Rows are points. Before rounding, the points of a table are all equally far from one centre. They may lie mostly on one side of it. Write the centre, to within rounding.

Points (8 x 2):
-.54 -.07
-.45 -.15
-.54 -.07
-.26 -.21
-.59 .04
-.59 .03
-.36 -.19
-.10 -.17
Centre: -.26 .13

Points (10 x 6):
.19 .04 .48 -.19 .13 -.04
.11 .49 .55 -.09 -.32 .31
-.28 .24 .56 .00 -.50 .54
-.14 .28 .47 -.07 -.34 .82
.13 .22 .55 .04 .21 .40
-.20 .17 .70 .09 -.14 .18
.28 -.03 .29 -.14 -.20 -.14
-.03 .03 .67 -.29 .15 .52
-.20 .46 .62 -.11 .05 .44
-.20 .50 .35 .21 .06 .18
Centre: -.13 .09 .12 -.18 -.14 .34

Points (16 x 11):
.62 .18 -.08 .27 -.19 -.20 -.20 .45 -.35 .28 -.11
.50 -.39 .00 .02 .00 -.17 .19 .71 -.02 -.06 -.10
.33 -.22 .18 .28 -.16 -.06 .49 .53 -.72 -.11 .10
.27 -.28 -.08 -.23 -.21 -.15 .14 .75 -.41 -.41 .17
.57 -.26 .04 .05 -.44 .19 .47 .45 -.24 -.28 .02
.41 -.26 .02 .07 -.41 -.29 .07 .31 -.69 .27 -.24
.71 .12 .38 .22 -.43 .19 -.11 .14 -.37 -.46 .15
.66 -.25 -.05 .30 .00 -.07 .08 .44 -.50 -.21 -.16
.74 -.06 .25 .02 -.10 .01 .17 .08 -.62 -.08 -.55
.74 -.11 -.32 .00 -.26 -.37 .18 .48 -.25 .05 .00
.28 -.15 .31 .25 -.43 .06 .35 .28 -.66 -.14 -.39
.34 -.08 -.02 .23 .33 -.02 .12 .20 -.49 -.54 -.15
.50 .01 -.13 .14 -.42 .33 .22 .20 -.19 -.29 -.23
.36 -.20 .10 -.07 -.02 -.37 .08 .18 -.80 -.18 -.52
.53 -.28 .18 -.11 -.55 -.45 .37 .38 -.24 .06 -.42
.69 .11 .30 -.13 -.45 -.36 .24 .63 -.24 -.04 -.50
Centre: .30 .12 .27 -.12 -.13 -.22 .15 .17 -.26 -.11 .03

Points (24 x 18):
-.04 .10 .61 -.12 -.66 .19 .21 -.02 -.31 -.01 .05 .46 .03 .30 .64 .63 .51 -.17
.55 -.11 .44 .39 -.18 -.41 -.03 .18 -.49 -.42 .01 .11 .34 .27 .77 .30 .23 -.21
.20 .34 .04 .13 -.18 .07 .11 .09 -.18 -.15 .08 .07 .18 -.01 .84 .56 .21 .37
.21 .32 .70 -.01 -.68 -.01 -.09 -.06 -.27 -.23 -.25 .09 .02 .26 .22 .00 .39 .08
.17 -.10 .69 .78 -.35 -.07 -.22 .13 -.28 .11 -.32 -.10 -.04 .06 .62 .26 .55 -.17
.08 -.19 .01 -.04 -.37 .03 .01 -.01 -.64 -.33 -.12 .28 .00 -.11 .23 -.24 .24 .05
.28 .38 .78 .39 -.46 .13 .24 -.30 -.48 -.03 -.24 .29 -.26 .33 .48 -.05 .12 -.04
.31 .18 .35 .21 -.19 -.06 -.24 .14 -.45 -.01 .09 -.02 .06 .61 .68 .21 .52 -.04
.01 .40 .41 -.02 -.51 -.03 .04 .45 -.36 .01 -.12 .01 -.07 -.27 .78 -.03 .11 -.08
.15 .14 .39 .39 -.46 .07 -.17 -.17 -.52 -.03 -.38 .45 .05 .12 .13 .54 .32 .05
.43 -.30 .32 .31 .01 .26 -.36 .19 -.48 -.16 -.34 .19 .11 .14 .46 .32 .10 -.33
.13 -.21 .86 .47 -.43 .02 -.07 -.01 -.45 -.13 -.29 -.31 .17 -.10 .33 .74 .21 .02
.59 .26 .57 -.19 -.06 .21 -.15 .02 -.57 -.09 -.12 .05 .04 .06 .58 .02 .35 .03
.42 .33 .51 .65 .15 -.28 -.09 .01 -.53 -.12 -.28 .12 -.29 -.09 .31 .31 .05 -.38
-.10 .40 .64 .40 -.21 -.11 .10 .40 -.20 -.38 .25 .18 -.03 .19 .21 .37 .21 -.19
.28 .14 .15 -.16 -.94 -.27 .06 -.07 -.04 .01 .25 .53 -.37 -.04 .47 .71 -.01 -.25
.38 .21 .62 .08 -.82 .06 -.05 -.23 -.37 -.38 -.27 .12 -.24 .25 .32 .19 -.04 -.08
.39 .37 .92 .22 -.27 -.18 .02 -.07 -.27 -.28 -.34 .40 .12 .14 .67 .06 .05 -.10
-.02 -.14 .51 -.11 -.42 .20 -.09 .21 -.49 -.51 -.21 -.06 -.04 .07 .41 .17 .07 -.42
.12 .09 .49 .29 -.65 .08 .07 -.14 -.65 -.34 -.08 .30 -.49 .01 .11 .25 -.07 .20
.50 .20 .64 .29 -.45 .03 -.21 -.43 -.33 -.20 -.11 .16 .34 .14 .43 .24 .30 .18
.29 .19 .47 -.03 -.19 -.11 -.16 -.16 -.52 -.07 -.17 -.28 .20 .08 .51 -.03 .42 -.58
.11 -.16 .49 -.10 -.60 .27 -.36 -.17 -.28 -.22 .10 .23 .12 -.14 .44 .77 .03 .02
.26 .36 .23 -.07 -.27 .01 -.21 .07 -.25 -.03 -.14 .13 -.28 .26 .17 .71 .35 -.54
Centre: .25 -.23 .45 .08 -.19 -.24 .23 -.08 -.10 .17 .06 .09 -.16 -.01 .38 .28 .07 -.10
